Rows are points. Any point is a mix of the corners, with weights that add up to 1. It lies inside the corners' shape when no weight is negative. Say inside or outside, and name the corners with a negative weight.
(in the rows, 128 means zero)

Corners:
(1): [155 114]
(2): [119 105]
(3): [128 183]
Points:
[130 175] => inside
[143 106] => outside (3)
[137 175] => outside (2)
[129 175] => inside
[128 122] => inside
[128 161] => inside

Corners:
(1): [ 98  94 153 152  76  85 150 169]
(2): [ 85 152 165 130 125 145  90 152]
(3): [150  79 164 147 160 106 136 137]
(4): [ 79 144  95 153 153 156  73  92]
(5): [198 119 115 160  88 144 158 109]
(6): [ 78 155 139 102 123  68 146 184]
(7): [176 100 140 151 156 133 162 221]
(8): [118 130 140 178 141 114 147 119]
(9): [ 74 132 141 147  99 144 161  94]
Points:
[135 121 117 167 111 153 159 123] => outside (2, 3, 6)
[116 118 125 155 103 154 120  91] => outside (6, 7, 8)
[138 127 125 154 134 129 142 125] => outside (1, 2)
[103 134 136 150 117 130 140 137] => outside (3)
[128 127 150 138 114 100 147 188] => outside (3, 4, 9)
[123 125 136 164 138 121 141 134] => inside
[142 120 140 146 118 119 170 131] => outside (1, 2, 4)
[100 139 149 133 128 122 118 154] => inside
[ 85 119 139 162 123 129 113 107] => outside (5, 6, 7)

Corners:
(1): [110 118 113 121 127 121  90 113 156 183 113 111]
(2): [151 103 160 137 149  95 179 165 146  88 101 112]
(3): [ 85  93  78 167 124  62 115  85 128 147 112 174]
(4): [159 136 190 133 158  87 170 126 128 132 139 126]
(5): [ 98  95 102 125 147 102 118  74 105 142 100 120]
(6): [147 144 184  91 115 111 136 154 139  85 176 126]
(7): [126  98 142 140  91 107 113  83 118 156 119 149]
(8): [129 120 167 144 141 120 206 152 169  99 142  62]
(9): [135 151  99 153 119 120 117  67 114 147 108 176]
(10): [112 143  83 133  95 108 106 112  80 191 127 141]
(11): [133 106 169  96 156 170 181 178 146 143 175  92]
(12): [ 88 149 177 202 159 148 150 121 129 158  87 113]
(13): [156 120 169 160 155 139 113 137 128 127 166 100]
Points:
[128 135 155 137 137 118 132 115 122 149 135 134] => outside (2, 8)
[114 113 144 128 135 111 145 128 136 140 123 115] => outside (9, 13)
[123 127 117 137 132 123 118 124 115 149 130 136] => outside (4, 7, 8)
[131 121 125 126 130 104 134 122 132 130 132 128] => outside (7, 12)

Corners:
(1): [ 63 120 101 168  93 136 103  68 165 126 185 109 132 182  91 120 118 145
 142 136]
(2): [115  80 151 114 141 179 170  83 119 132 116 118 125 118 147 123 105 148
 151 115]
(3): [114 146 117 111  85 129 142 103 168  94 166 180 103 113 125 164  99 176
 127 175]
(4): [113  84 134 113 114 113 155 182  99 110 135 138 149 115 106  92 136 135
 132 106]
(5): [102 103 108 153 139 152 149  90 148 154 193 127  86 111 125 129 133 127
 133 147]
(6): [106  99  83 170 166 164 140  62 148 146 152 130 130 110  67 132 136 149
 178 119]
(7): [141 137 161 137 140 174 141 169 110 140 130 144  83 117 133 103 120 143
 155 100]
(8): [130 148 144 147  97 174 197 156  84 142 103 133 146  92 141 155 158 141
 131 131]
(9): [122 110 138 136 172 153 118 178 107 105 141 123 143 135  98 143 144 130
 116 118]
(10): [177 167 210 114  78  76 126 222 146 102 122  61 108 170 150 127  99 104
 109 132]
(11): [160 217 175  65 128  87 170 218 129 125 120  95 155 166 114 123 106 108
 127 169]
(12): [110 119 159 164 178  86 183 154 134 101 109 155 133 158 136 141 116 153
 111 109]
(13): [192 205 201 123 141  78 152 178 138 110 124  84 138 194 105  88  96 109
  69 170]
(14): [118 153 125 166 153  85 152 100  89 101 142 128 108 144 148 159 138 127
 130  79]
(15): [157 153 159 106 133  74 134 196 163 124  72  92  83 150 128  86 161 130
  66 156]
(16): [139 146 148 119 123 155 156 155 145 118 127 141 125  85 195 132 179 120
 111 114]
(17): [122 158 158 124  95  97 122 194 150 116 104  64 133 138 142 112  76 117
  87 152]
(18): [164 135 119 137 166  98 123 167 127 114 125 102 145 162 163 123 126 174
 133 137]
(19): [128 113  94 138  99  93 138 144 137 123  94 149 127 155 158 116 130 102
 115 101]
(20): [100 107  98 124 106 116  96  72 154 182 165 125 146 121  91 172 118 152
 102 104]
(21): [ 50  79 113 159  92 109  74  27 156 171 170 159 146 113 102 126 146 156
 178 176]
Points:
[128 134 142 130 123 129 140 139 141 133 131 120 124 133 131 126 127 133
 123 138] => outside (4, 14)
[123 130 138 134 124 121 140 137 133 125 125 123 129 138 127 126 124 135
 127 126] => outside (5)
[131 138 144 132 123 115 141 142 133 122 129 122 131 145 123 128 128 137
 123 128] => outside (5, 17)
[131 145 146 128 117 111 134 161 141 126 131 111 128 144 124 122 122 131
 120 140] => outside (2, 14)
[128 128 139 126 127 128 140 141 132 131 137 129 138 125 129 133 121 139
 131 135] => outside (1, 14, 15)
[134 131 126 119 136 143 146 137 112 121 134 149 142 114 130 136 141 145
 140 122] => outside (1, 5, 10, 12, 15, 17)
[123 125 140 134 121 115 129 141 142 123 131 123 118 134 140 121 125 136
 113 127] => outside (6, 8, 11)
[105 135 120 129 117 119 116  95 177 144 137 118 134 150 109 114 110 149
 133 157] => outside (4, 5, 8, 9, 10, 14)

Corners:
(1): [171  82 164 103  72  75 127 138  98  94 105 102 123  92  76 156 113  75
  71 163]
(2): [ 72 105 144 132 119 138 171  87 116 111  86  92 150  95 137 102 113  96
 145 147]
(3): [ 96 160 106 159 188 175  97 133  95 138 127 148 136 130 137 146 128 107
  99 107]
(4): [ 94 163 179 107 118 100  79  94  99 102 174 170  93 123 150 137 108 141
 151 103]
(5): [ 90 117  89 145 152  82  88 176 135 134  85 148  84 169 116 138 108 105
 161 140]
(6): [112  81 119 110 142 121 130  90  81 109 168 111 142 104 151 151 168 128
 151 122]
(7): [105 140 143 118 149 172  83 138 141 121  68 138  77  85 166 173 118 142
 154  85]
(8): [144 133 101 191  89 147 110 128 150 165  96 105 163 161 169 113 116 152
 139 131]
(9): [189 144 132 105 117  93 145 112 125  83 140 177  91 122 110 173 111 151
  95 140]
(10): [ 97  72 153 131 187 186 118 102 104 122 182  97 149  69 159 138 100 111
 127 107]
(11): [ 99 112 131 197 137 172 161 138 128 168 125 112 152 142 151 140 122 109
 111  82]
(12): [122  44 105 161 147 103  85 144 167  91 159 152 123  86 156 186 141 142
 118 107]
(13): [114 127 114 152 170 123 118 140 130 169  80 130 116 179 146 103 153 107
  89 131]
(14): [ 91 163  76  86 130 136 131  96 101 132 146 134  86 106  82 130 129 154
  98 108]
(15): [113 160  97 145  91 171 160  68  61  96 127  85  86 124  71  97 153 158
 121 183]
(16): [123  81 109 119 156 108 149 108 163  89 172 153 127 155 125 133 201  98
 140 111]
(17): [168 136 126 136 110 148 102 163 116  65 173 171 128 103 101 104 105 160
 131  81]
(18): [113  51 113  90  85 114 126 170 173  76 144 148 147 130 105 134 159 173
 175 154]
(19): [106 165 152 149 119 103  88  82 129 126  78  89  95 184  93  97 118 161
 123  91]
(20): [178  96 157 136  83 125 158  79  77 124 118 132 143  73 102 141  80 112
  85 136]
(21): [155 138 171 177  73 111 171 147 127 143 108 126 149  75 101 107 105 109
 126 158]
Points:
[127 123 129 127 115 123 121 122 120 107 127 136 116 115 111 128 120 134
 125 131] => outside (6, 11)
[126 128 133 146 111 126 138 124 116 124 121 126 124 109 114 125 122 125
 125 135] => inside
[134  94 133 119  90 131 137 115 116  87 140 128 124  77 106 128 115 128
 135 147] => outside (3, 6, 9, 11, 13, 19)
[125 110 130  89 105 126 126  92 102  68 147 137 105  87  97 147 135 148
 125 128] => outside (5, 8, 10, 11, 13, 21)
[106 127 122 137 127 144 132 123 125 130 105 113 125 122 127 138 129 123
 135 129] => outside (4, 12, 13, 17, 20)
[117 128 140 148 111 129 128 126 111 113 136 122 136 133 117 102 129 125
 140 134] => outside (7, 9, 12, 14, 20)
[134 115 129 138 123 122 119 127 121 117 130 137 121 120 120 137 123 130
 118 122] => outside (2)
[118 114 129 129 133 124 126 123 117 110 130 135 117 117 119 135 128 121
 123 126] => outside (8)
[112 111 132 147 149 133 117 107 121 130 111 118 116 131 146 144 129 113
 120 117] => outside (14, 17, 18, 21)

Corners:
(1): [ 52 138 100 180 186 186  95 107 102 148 134 103 124 177 109  78 160 135
 167  87]
(2): [ 70 118 142 165 171 188 131 132  86  78 152 125 132 148 160  73 128 140
 137 158]
(3): [194 166 134  99 106 127 118 123 172 115 157  96  96  92 168 153 108  96
 100 185]
(4): [166 138 153 126 111 122 133 148 180  82 134 123 164  90 129 120  86 110
  79 108]
(5): [118 133 185 117 163 108 131 182 103 111  98 130 123 131 118 120 113 116
 111 128]
(6): [ 99  92 152 143 123 138 142 200 113 101  98 126 119 161 130 134 140  93
 135 131]
(7): [154 120 104 129 124 104 143  97 178 144 112  91 106  77 140 150 112 111
 110 139]
(8): [179 148 155 120 118 120  96 138 182 152 112 114 153  93 179 155 124  97
 113 148]
(9): [105 109 157 151 181 124 156 129 101 137 146 158 108 148 131 155 144 124
 224  84]
(10): [166 134 135 140  94  58  93 148 157 152 123 112 166 108 158 143 135 138
  68 119]
(11): [157 151 131 134 131 118 154 131 191 109 133 118 150 108 130 165  68 126
 132 128]
(12): [125 127 177 157 183 126 136 174  62 116 122 110 127 111  69  88 158 154
 139 156]
(13): [106  97 137 180 144 176 128  58 109 128 150  99 110 149  98 139  99 171
 152 122]
(14): [128 118 169 101 162 120 119 191  83 125 106 123 126 107 103 157 193 104
  98 174]
(15): [ 41 116 151 147 106 193 125 101 109  77 106  84 130 147 111 120 148 145
 150 132]
(16): [174 155 100 108 106 121 135 124 201 188 137 109 130  91 174 123 117 133
  80 126]
(17): [198 151 125 119  84  88  82 126 167 158 140 193 158 106 177 151 104 109
 126 156]
(18): [ 47  73 144 171 159 160 162  81 118 127 184 118 124 188 105  81 129 146
 164 123]
(19): [ 67 165 136 191 177 196 159 104 101 124 162 130 123 139 122  90 103 104
 170 110]
(20): [152 168 144 164 112 126 116 104 208 125 108 145 136 110 152 146 118 128
 108 113]
(21): [104  93 154 103 149  90 134 244 141 146 137 115  98  96 124 144 136  97
 102 132]
Points:
[144 128 135 136 119 117 125 131 162 134 126 115 133 118 134 136 115 129
 118 122] => outside (2, 14, 19)
[122 150 141 155 138 141 118 103 141 119 133 123 135 130 152 119 118 126
 145 137] => outside (4, 6, 13, 14, 16, 21)
[125 109 157 145 122 119 125 137 137 123 123 129 116 129 139 142 128 126
 133 139] => outside (1, 4, 11, 14, 16, 19)
[111 125 146 145 146 145 127 130 123 118 134 129 126 133 125 128 128 120
 144 136] => outside (10, 16)
[128 143 145 136 143 150 132 143 140 113 120 104 124 108 128 124 118 118
 113 138] => outside (9, 10, 17, 18)
[128 121 150 127 143 135 121 157 124 112 129 120 121 116 133 136 125 114
 131 146] => outside (10, 16, 18, 19, 20)
[124 119 138 139 132 128 134 141 139 124 119 115 122 123 133 133 126 114
 125 133] => inside
[122 125 144 144 147 126 132 134 128 134 135 133 126 131 136 136 131 123
 153 116] => inside
[100 105 155 130 154 143 162 152 112 112 135 103 104 129 102 131 132 117
 137 138] => outside (1, 2, 8, 10, 17, 20)

Corners:
(1): [140 182 108 127 102  67 133  84 153 150 130 136  93 120 123 165  76 184
 165 154]
(2): [140 120  92 133  94 143 126 143  49 117 188 138  83 100  75 133 151 165
 174 117]
(3): [162 115  93 106 105 137 141 103 140 138 162 128  81 127 114 155 142 142
 109 114]
(4): [102 126  90 126 154  82 133 150  73 153 186 135 136 121 108 113 151 108
 191 124]
(5): [ 92 117 153 130 117  89 145 104 136 105 118 133 185 120 134 121  76 156
 153 133]
(6): [ 86 111 136 136 162 157  75  95 122 148 151 104 167  91 129 187  99 132
 133  70]
(7): [145 119 131  90 137 135  87 161 106 127  86 121 161 124 173 126 171 121
 128  58]
(8): [145 158  84 128 100 161 178 149  95 111 134 139 121 168 120 172 123 153
 117 119]
(9): [ 90 188 119 167  92 155 138  90 147  96 146 131 100 138 153 137  90 107
  97 124]
(10): [131 108 125  77 109 124 147 161  92 155 146  93 139  96 108 137 180 148
 103 101]
(11): [112 147 154 140 148  99 153 112 158 181 170 127 138 103 119 105 132 155
  80 154]
(12): [102 140 107  98 141 135 134 207 123 144 102 134 100 167 108 121 141 108
  97  89]
(13): [140 184  56 138 118 121 142 155  77 108 103 208 170 157  78 126 135 163
 115 102]
(14): [128 169  94 145  95 172 150 138 117 129 160 134  70 110 128 176  96 117
 131  95]
(15): [ 97 115 100 125 150 165  95 154 131 120 117  96 122  97 143 159 163  97
 207  60]
(16): [125 105 149 158 107  75 124  97 148 140 165 101 107 112 133 182 131 116
 135 138]
(17): [145 144  92 135 132 141 102  91 112 111  72 149 136 101  96 133 102 163
 129 130]
(18): [133 182 147  68  86  84 140 104  50  99  86 204 181 124 137 151 137 174
 146 122]
(19): [ 92 114  74 141  62 122 142 109 126 185 167 121 116 139 122 159 111 170
 158 174]
(20): [116 130  98 145  77 159 167 126 105 124 121 135 113 144 145 145 124 156
  92  94]
(21): [133 134 139 131 101 147 154  86 160 152 124  98 119 141 124 134 117 114
 113 131]
Points:
[120 140 116 132 112 126 135 119 118 137 143 131 124 123 123 148 118 142
 123 120] => outside (15)
[127 138 113 129 110 122 131 113 113 130 135 133 129 118 122 147 124 146
 138 120] => outside (12)
[125 132 111 120 122 126 124 136 107 134 127 131 135 125 133 135 139 134
 135 102] => inside
[121 143  99 131 120 133 135 132 117 137 137 134 127 126 115 137 123 142
 128 112] => outside (16, 18)
[114 151 119 109 116 110 110 109 116 115 112 142 133 123 149 172 105 136
 168 114] => outside (2, 10, 11, 13, 20, 21)
